Every row gives one point. A path goes straight from each point to the next, and from the last back to the first. The post is the endless flat space through its rows: a point in 2 columns, a line in 3, a plane in 4, and so on, so that a path can go around it. How many times does the path go around the post? Going back the other way cancels.
(in the rows, 128 means zero)

Post (2 x 3):
[[147 111 156]
 [109 118 104]]
Path (20 x 3):
[[143 143 108]
 [178 113 111]
 [160  76 144]
 [116  66 143]
 [128 111 153]
 [111 156 145]
 [128 128 109]
 [135 106 112]
 [128 101 122]
 [ 93  88 137]
 [ 98  97 120]
 [112 123 181]
 [136 153 128]
 [131 133  75]
 [154  89 107]
 [ 95  74 104]
 [ 79 114 134]
 [118 146 158]
 [107 155  86]
 [116 141 148]]
Times around: 3

Post (8 x 9):
[[127 136 114 117 104 148 118 153 114]
 [151 148 113  94 136  96 159 124 139]
 [200 129 106 133 148 157 157 128 201]
 [ 89 125 166  84 132 108  91  16  93]
 [116 139 113 167 121 102 101 119 107]
 [137 156 152 147 127 108 143 162 135]
 [142 152 118 143 138 140 141 146  86]
 [113 176 123 106 152 113 103 147 103]]
Path (13 x 9):
[[164 164 132 133 136 117 175  93 149]
 [143 164 175 161 119 142 126 142 120]
 [169 147 163  96 118 158  98 139 143]
 [130 154 146 110 161  98 130 131 115]
 [135 140 165  99 168  97 161 100 144]
 [106 142 111  90 117 165 133 157 146]
 [133 143 165 150  99 154 165  82 119]
 [153 161 143 119 106 123 105  91 100]
 [181 140 153 152 148 137 141 141 109]
 [124  96 149 110 124 102 133 103 110]
 [ 88  97 120 133 110 133 139 106  75]
 [135 155 163 115 148 123 156 125 143]
 [ 86 185 150 146 109 122 113 117 108]]
Times around: 2

Post, 13 rows:
[[124 161 117 122 118 118 106  94  89 144 160 119 118 131]
 [128 123 123 131 121 102 131 119 143 132 147 173 135 138]
 [144 162 155 150 122  62 102 130 147 131 112 153 117 135]
 [121 122 130  84 159 125 154  94 144 139 137 152 127 109]
 [155 105 136 137 144 142 144 129 159  99 133 122 149 112]
 [124 103  77 167 115 157  68  35 144  80 141 118  14 169]
 [151  46 196 152 120 174 147  75 149 137 130 119 153  85]
 [116 164  97 144 150 122 150 102 114 102 116 185 125 146]
 [126 125 149 113 137 122  65 112  97 142 141 169 150 151]
 [114 119 114 164 144 124 135 141 158 132  95 126 134  95]
 [111 107 115 139 132 122 152 117 122 108 119 114 139 142]
 [103 149 125 137 146 113 128 141  97 120 144 141  90 142]
 [125 134 115  87 119 148 153 133 139 114 104 168 130 130]]
Path (32 x 14):
[[164 135 145 130 130 107 137  45 113 112 169 142  98 159]
 [104 123 103 143 177 143 179 159 135 126 138 152 131 151]
 [130 105 174 129 142 131 122 140 186 159 142 160 148 121]
 [114 129 134 171 152 123 132 103 156 156  99 172 166 116]
 [157 104 162 152 135 118 146 130 133 134 114 140 139 150]
 [126  84 130 126 140 107 127  80 131 123  96 160  76 152]
 [126 104 107 109 101 136  98  96 127 154  94 152 143 118]
 [121 123  84 168 161 107 110 149 139 104  53 141 101 143]
 [164  67 167  95 118 154  80  93 120 112 166 138 151 143]
 [134 115 120 116 144 139  89 132 130 124 125 171 118 143]
 [156 136 122 151 118 120 115 105 112 120 142 161 129 172]
 [112 165 126 121 152 101 138  81 124 136 146 181 126 183]
 [108 120 174  78 117 120 115 129 102 100 148 150 115 175]
 [116 183 136 140 171 120  86 107 105 148 143 169 119  89]
 [149  71 139 102 116 144  86  91  98  98 119 148 163 137]
 [138 125  56 129 152 156 185 119 142 104 121 144 130 105]
 [103 120 124 124 116 107 126 115 135 138 112 177  81  95]
 [125 175 129 128 148 108 122  67 116 121 152 134 126 103]
 [145 107 160 155 140 145 138 109 140 100 149 149 135 128]
 [135 164 108 142 107  81 103 118 173 142 117 160 110 136]
 [147 133 128 149 155 148 111  92 181 129  95 161  84  96]
 [126 144 112 155 162 152 154 128 133 122 149 152 123 154]
 [115  99 184 119 152 133  85  90 128 140 140 127 129 123]
 [ 57 183 100 129 134 104 149  95 126 147  68 198  73  95]
 [ 83 161 120 120 130  78  97 139  91 145 115 149  96 119]
 [127  68  66 145 147 143 108  95 136 125 127 107 151 121]
 [136 132 101 149 161 112 168 148 145 120  95 145 114 141]
 [139 122 121 113  86 136 138 106 122 133 149 163 105 173]
 [118 160  98 127 120  98 118  83 114 147 120 168 113 140]
 [125 121  84  89  63 169 139 109 126 112 109  95 102 108]
 [146 105 121  93 146 125 123 113 119  74 164 130 154 141]
 [123 128 108 165 136  95 176  86 106 133 129 117 140 108]]
Times around: 1
